Rows are points. Each copy is the shape, with its points in the same order, turned, moved and blurred by noise. Some copies are also mirrored. Which?
In the rows, zero is written as 128.

Shape (7 x 3)
[[182  97  78]
 [150 114 152]
 [104 178 151]
 [150 146 118]
 [190 121 100]
 [ 83 119 163]
 [137 189 139]]
Copy 1 (7 x 3)
[[206 135  52]
 [145 102 114]
 [ 76 108 104]
 [134 110  77]
 [177 106  62]
 [103 141 148]
 [ 90  91  77]]
Copy 1 is: mirrored
Copy 2 (7 x 3)
[[180 109  88]
 [120  98 143]
 [ 58 148 135]
 [120 129 104]
 [151 101  84]
 [103 145 187]
 [ 65 134 103]]
Copy 2 is: mirrored
Copy 3 (7 x 3)
[[190 108  79]
 [150 117 153]
 [109 190 162]
 [153 158 127]
 [200 129 114]
 [ 79 134 157]
 [151 198 152]]
Copy 3 is: only turned

Shape (9 x 6)
[[146 143 116 145 142 130]
 [132 104 129 104 136 119]
 [118 120 111 116 142 137]
 [144  60 236 120 129 119]
 [142 122 126 124 111 122]
 [102 130 123 191 132 139]
 [149 114 128 125 149 144]
 [133 126 108 146 152 104]
 [118 150 131 127 144 125]]
Copy 1 (9 x 6)
[[151 147 115 135 133 119]
 [115 107 111 103 128 118]
 [123 129 106 114 139 148]
 [102  33 180 128 100  81]
 [134 125 109 116 105 119]
 [134 130 102 193 125 138]
 [149 111 124 113 142 126]
 [127 139  96 134 145 108]
 [114 150 128 130 132 128]]
Copy 1 is: only turned
Copy 2 (9 x 6)
[[148 136 114 125 153 136]
 [112 101 126  93 130 133]
 [119 126 119  95 139 153]
 [ 85   7 149 149 113 135]
 [125 123 117 111 119 123]
 [123 155 163 159 148 155]
 [138 100 117 107 139 155]
 [135 128 135 108 173 122]
 [107 129 112 126 153 142]]
Copy 2 is: mirrored
Copy 3 (9 x 6)
[[147 136 128 137 141 141]
 [127 105 129  99 124 120]
 [116 121 113 109 135 139]
 [115  55 234  94 113 118]
 [135 123 134 124 105 128]
 [ 98 130 137 179 147 151]
 [144 107 133 112 140 146]
 [135 124 118 141 150 112]
 [120 149 138 118 142 131]]
Copy 3 is: only turned
Copy 4 (9 x 6)
[[141 138 117 136 155 132]
 [133 103 123 103 127 108]
 [122 114 112 105 137 134]
 [153  62 220 134 100  87]
 [147 129 119 122 115 117]
 [101 132 125 176 136 154]
 [150 103 127 120 150 130]
 [122 126 106 139 159 108]
 [120 143 135 114 146 130]]
Copy 4 is: only turned

Shape (14 x 9)
[[ 93 128 112 171 169 151 152 170  65]
 [138 141 145 182 126 154  96 172  76]
 [103  98 132  85 181  86 140 138 100]
 [171 142 147 165 111 111 163 146  93]
 [ 95 125 156 125 107 135 162  93  74]
 [120 146 149 109 113 122  98  81  68]
 [133 122  57  97 137  85 157 165 101]
 [142  96 174 110  97 103 153 167 160]
 [ 78 219  45 136  98  88 121 136 116]
 [164  31  95 126 186 142 108 130  92]
 [154 112 110  56 107 109 168 166 108]
 [140 136 107 158  72 128 123 146  44]
 [141 154 116 126 120 154  75 160 140]
 [146 131 153  68 166 137 155 147 137]]
Copy 1 (14 x 9)
[[124 123  95  60 162  57 180 104  72]
 [182 120 107  93 135  68 132 116  62]
 [ 54 141 124 129 197  88 142 118  89]
 [158 151 126 139 120  79 188 143  99]
 [110 157 150 123 123 106 184  63  75]
 [124 158 119 160 136 113 132  58  66]
 [ 61 123  54 137 139  84 169 146 120]
 [ 97 132 184 123 118 100 138 162 135]
 [ 96 186  24 117  86  54 132  77 147]
 [112  39 110 141 211 118 160 121  93]
 [ 57 130 111 139 116 127 160 172  99]
 [146 114  86 141  82  75 166  98  59]
 [153 122  85 102 127 119  91 121 120]
 [ 90 165 132 107 176 144 141 156 105]]
Copy 1 is: mirrored
Copy 2 (14 x 9)
[[ 89 110 122 168 176 177 153 153  84]
 [133 136 134 201 152 186  95 128 111]
 [108 105 155  81 164 102 122 127  78]
 [178 124 132 183 154 135 147 107 116]
 [147  70 110 110 140 171 144  89 116]
 [156 114 100 102 144 170  80  76 100]
 [127 146  87 118 138  81 155 159  74]
 [162 126 182 132  99  98 140 124 152]
 [112 198  20 113 164 135 135 129 149]
 [ 94 103 156 162 103 107 110 107   7]
 [176 132 133  95 105 100 152 161  82]
 [170 110  72 179 127 160 105 135 105]
 [124 193 135 149 104 164 100 117 113]
 [143 154 186  83 130 129 158 114  85]]
Copy 2 is: mirrored
Copy 3 (14 x 9)
[[ 61 124 138 167 191 131 131 148  72]
 [119 145 169 188 137 137 100 155  92]
 [ 94 133 129  71 195  85 133 143 122]
 [147 148 139 162 131  87 157 121  95]
 [ 89 205 127 121 151 132 160 124 115]
 [127 199 139 102 134 132 104 113 107]
 [ 99  98  64  97 142  82 133 154  98]
 [137 136 151 136 132  79 186 166 178]
 [ 47 120  60 138  69 101  81  88 115]
 [175 109 105 113 237 140 129 175 118]
 [123 117 110  68 114  88 179 173 116]
 [129 174 104 169 112 116 112 157  69]
 [131 102 140 135 112 147 100 147 146]
 [122 108 170  69 154 117 168 129 135]]
Copy 3 is: mirrored
Copy 4 (14 x 9)
[[123 120 101 161 161 153 131 192  59]
 [149 124 125 164 114 138  70 195  88]
 [128 113 166  75 181 107 142 145  93]
 [183 135 156 158 106 101 140 192 104]
 [123 145 173 144 111 137 160 125  71]
 [146 161 159 107 100 129  95 104  69]
 [128 104  95  78 138  66 153 188  95]
 [129 113 198 126 107 102 136 185 161]
 [ 91 183  45 140 131  41 119 130 106]
 [175  38 147  73 142 166 122 169  88]
 [130 134 166  59 101  81 164 200 107]
 [143 129 126 147  69 103 108 177  55]
 [129 140 107 111 106 131  72 170 149]
 [144 156 175  74 148 133 151 186 145]]
Copy 4 is: only turned

Shape (15 x 12)
[[145 185 102  94 144 113 137 158 134 110 143 170]
 [131 115  96  84 149 179 108 151 114 129  94 103]
 [104 138  99  89  96 124 137 176 131 127  73 147]
 [150  97  98 128 138 135 108 133  96 128 108 169]
 [153 115 145  86 126 130 138 161  95 192 142 159]
 [110 122  96 114  14 168 146 104 146 234 130 175]
 [ 66 127 130 120 134 109 141 126 112 120 152 143]
 [132 130  94  94 138 185  93 178  83 149 149 156]
 [137 118 120 166 120 105 134 171 220 105 121  68]
 [ 60 139 138 191 112 126  74 152 218 160 123 151]
 [147 197 116  99  78 111  56  43  75 132 148 164]
 [119 124 150 159  75 158 100 103  82  95 114 145]
 [126 104  88 112  99 114 126 178 114 178 155 127]
 [142 121 147 249 135 113 143 115  73 128 111  56]
 [148 132 117  93 113 118 134 168  93 131 115 110]]
Copy 1 (15 x 12)
[[121 126  66  93 113  97 152 179 111 103 168 139]
 [141 111  92 100 177 180 127 134 107 146 135 115]
 [114  84  71  96 105 149  95 153 121 163 128 133]
 [157  99  94 152 157 126 119 150 118 140 167 149]
 [161 130 142 114 105 139 135 172  89 172 189 112]
 [145 181  90 158  23 187 114  79 118 197 170 103]
 [ 63 104 119 137 117 119 133 128 112 119 166 112]
 [151 116  85 142 150 184 143 183  85 134 173  87]
 [109 109 116  80 125 111 153 131 229 118  75 106]
 [ 62 188 108 170 104 127 107 165 210 152 102 107]
 [158 192  79 153 117  89  63  95  70  67 192 114]
 [145 115 127 191 109 143  98 107 111  74 124 138]
 [150  97 104 123  93 141 134 144 138 174 173  70]
 [155  92 176 188 158  66 175  81 110 119  62 103]
 [163  90 107  96 117 126 119 140 106 142 135 102]]
Copy 1 is: only turned
Copy 2 (15 x 12)
[[105 179 124 105 139 126 170 158 159 132 116 145]
 [148 148  62 127 137 170 133 124 112 168 136  97]
 [105 160  84 108 120 145 119 136 116 140  58 106]
 [146 115  84 104 161 137 117 145 114 151 120 165]
 [123 153 139 125 146 104  83 156 123 198 128 130]
 [ 67 120 117 152  52 122  29  79 134 173  98 177]
 [ 94 121 145 125 127 127 157 141  67 128 122 130]
 [128 173  84 138 131 166 114 177 110 183 154 153]
 [ 95  74  90 125 125 124 133 154 171  65 130  43]
 [ 11 101 100 154 158 153  87 130 119  58 134 115]
 [159 204 144 105 118 119 104  73 108  81 159 216]
 [168 114 132 154 130 172  99 126  89  88 108 168]
 [102 133  93 115  97  97  89 175 109 159 135 121]
 [191  58  99 215 161  70 131 148  92  67 131 115]
 [157 157 106 119 122 115 119 158 118 147 108  99]]
Copy 2 is: only turned
Copy 3 (15 x 12)
[[133 152 112 112 152  96 150 156  96 146 167 155]
 [125  82  64 108 127 143 111 154 114 140  95 125]
 [116 102  58 131 108  88 160 123 106 159 116 171]
 [139  96 114 148 149 105 102 124  66 128  95 139]
 [132 110 147 166 131 145 122 150 107 192 106 170]
 [ 90 187 102 218  75 125 158 146 106 143  17 188]
 [ 87 114 161 104  97  88 143 121 106 134 117 135]
 [ 99 107 100 131 133 157  85 175  80 138 123 174]
 [148 124  84 148 109  80 129  87 213  95 150 106]
 [ 59 177 104 139 126  52  86  69 185 111 100 165]
 [169 225 133  82  91 120 103 129  27 144  77 145]
 [127 133 125 113 101 139 119  59  65  92  81 157]
 [120 112 117 184  78 108 106 159 116 151 123 153]
 [121 116 142 163  95 150  98  10 104 116 134  38]
 [153  98 101 134  96 134 135 128 101 164 135 143]]
Copy 3 is: mirrored

Shape (18 x 12)
[[173 100  78 123 124 107 176  97 115 132 116  81]
 [108 138 149 132 129 143 100 139 120  88 191 115]
 [  7  89 145  64  86  80 165  89 150 155  99 137]
 [139 167 117 113 126 163 138 125  95 146 125  98]
 [ 92 152 107 106 173 108  99 122 151 136 124 142]
 [108 162  94 126 117 169 100 139 129 159  88 118]
 [147 100  85  86 142 140 100 148 134 182  75 155]
 [163 151 158 154 111 135 177 116 145 139  99  81]
 [132  92 165 127 213 139 120 118 178 125 118 174]
 [139  68 128 116  86  87 174 167 117  81  83 124]
 [137 113 134 113  75 105 149 189 146 136 120 117]
 [134 173 204  97 139 148 157  93 175 132  80 170]
 [122 152 149 142 100 187 127 103 155 115 131  99]
 [157 111 182 143 168  89 105 106 134 104 118 160]
 [152 134 107 158 158 111 177 104 155 174 192 183]
 [160 181 179 108 126 137 108 138 131 175 136 111]
 [104 147 100  81 160 114 142 149 132 157 160 124]
 [108 138  50  74  98 109 146  97 146 148 128 102]]
Copy 1 (18 x 12)
[[ 98  90 116 130 147  72 170 123  85 153 104  96]
 [127 124 151 116 174 165 104 136 154 127 180  94]
 [ 29 108 196 131 103 165 161 163 209 147  36 107]
 [154 150 149 139 140 129 141 121 108 120 115  83]
 [ 85 181 122 129 142 116 105 149 169 126 120  95]
 [159 150 123 143 100 141 127 177 124 101 107  88]
 [138 153  90  93 138 100 104 189 124 145  48 107]
 [164 101 169 182 120  79 145 109 132 131 112 130]
 [131 151 101 136 195  94  80 114 223 134  94 134]
 [ 97  71 163 118 182  98 162 188 126 123 102 170]
 [131 111 181 110 138 108 140 198 137 162 124 147]
 [139 166 170 131 112  99 103  85 195  91  64 150]
 [167  94 153 140 109 129 126 113 168  88 129  83]
 [105 122 124 140 171 112  67  99 157 131 126 165]
 [124 155  88  94 119  92 153  73 180 193 153 132]
 [172 161 188 142 119 113  78 121 123 150 113 112]
 [103 184 152 116 149 115 143 153 148 156 131  80]
 [ 70 134 135  98  93  99 165 162 120 139 102  50]]
Copy 1 is: only turned
Copy 2 (18 x 12)
[[132  76 104 110 121 159 220 138  76 124 156 108]
 [135 148 176  88 117 127  97 116 112 117 143 109]
 [ 69 110 186 142  33 140 189 141 113 239  87 123]
 [137 124 118  85 138 173 150 140  97 114  88 112]
 [ 95 140 105 130 140 123 128 118 131 182 111 119]
 [100 120  89  94 114 164 128 126 129 126  70 149]
 [105 102  73 123 138 198 154 139 132 178 129 186]
 [187 101 109 122  87 148 184 156 126 100  92 100]
 [140 155 136 208 148 142 135 140 156 155 155 147]
 [135 112 123 106  46 144 179 206  92 146 186 148]
 [153 114 117  66  57 159 157 165 147 157 150 135]
 [192 178 119 182  93 154 157 140 122 171  67 131]
 [149 129 139 126  78 155 131 103 117  88  88 116]
 [184 125 136 167 141  99 132 160 111 159 154 151]
 [151 160 151 113 167 120 234  91 161 143 138 143]
 [198 124 124  92 140 169 124 130 139 155  79 114]
 [100 149 124  87 150 161 161 126 134 179 126  94]
 [ 86 105  98  84  92 160 198  85  90 172 117 102]]
Copy 2 is: mirrored

Shape (16 x 12)
[[204  64 128  77 117 126  78  82 165 121 120 151]
 [ 92 169 135  83 177  76  86 144  91 172 135  88]
 [142  58 112 131  87 176 118 160  80 175 117 182]
 [162  64 114  93 100 163 111  73  89 111 142 157]
 [103 115 146 148 173 102 117 112  83 160 164  69]
 [ 86 168 161 132 149 106 107 154 130 124 115 119]
 [153  66 136 111  72 144  74 188  68 136 153 110]
 [ 50 142 167 114 133 116  72  78 115 152 163  69]
 [142  68  69  92 126 112 146 157 180  76  95 127]
 [172  62 163 142  93 141 100 149  92 148 108 156]
 [127 143 115 100 159 111 141 160 127  61 112 155]
 [164 148  80  99 106 135 181 119 174 106 131 141]
 [ 98 155 118  90 167 146 156 173 121 115  67  94]
 [190  71 132 108 124 199 113 160 132 122 139 152]
 [184  75 169 113  82 137  94 113  64 156 113 105]
 [ 69 142 185  78 159 103 171 179 112 142 132 120]]
Copy 1 (16 x 12)
[[150 131 162  77  88 125 149  84 212  76  95 152]
 [139  96  77  73 172  89 104 111 135 200 122  92]
 [166  59 204 127  71 165 134 161 150 155 114 160]
 [145 104 173  84  75 158 134  90 134  91 119 176]
 [146  76 109 123 149 115 123  71 113 162 158  73]
 [129 127 117 139 186  87 111 145 129 156 118 101]
 [161  32 197  75 108 134  90 162 144 107 123 100]
 [ 70  86  90 123 126  74  83  77 117 142 137  90]
 [155 117 103 103 124 145 204 178 167  61  81 126]
 [175  79 227 125 108 123 129 125 158 130 110 128]
 [157 140 114 106 192 134 155 168 121 101 113 150]
 [151 194 111 104  93 147 164 174 148  98 142 133]
 [121 146 113 107 174 149 160 171 106 162  76  88]
 [142 107 201 103 116 194 133 149 191 100 128 131]
 [168  88 219  80  84 113 113  91 133 127 103  98]
 [ 98 103 131  99 189  92 172 170 108 184 155 107]]
Copy 1 is: only turned
Copy 2 (16 x 12)
[[225  86 108 119 128 128  76 118 148 157 158 131]
 [ 85 134 217 132 190  65  71 112 160 118  95 100]
 [105  54 116 107 141 164  92 201  96 163 200 127]
 [144  75  98  82 122 134  97 100 102 151 199 115]
 [ 81  83 208 177 166 112 105  81 121 142 144  95]
 [ 91 141 192 150 163 129 119 130 156  83 112 139]
 [150  92 189 125 146 121  79 188  93 132 227  89]
 [ 75 108 214 152 133  94  76  63 181 112 172 129]
 [188 103 101 135 116 136 153 156 171 115 116  57]
 [142  69 153 125 128 157  92 178  80 147 172 141]
 [139 144 120 115 170 119 163 138 133  78 109 100]
 [143 181  93 125 123 145 155 123 167 153 127  85]
 [100 122 182  90 160 155 145 133 162  85  90  65]
 [172  90 126 115 182 194 109 149 125 147 195 110]
 [146  79 191 107 112 142  63 140  68 170 175 126]
 [ 74 109 233 106 175  99 182 142 166 126 115 131]]
Copy 2 is: only turned
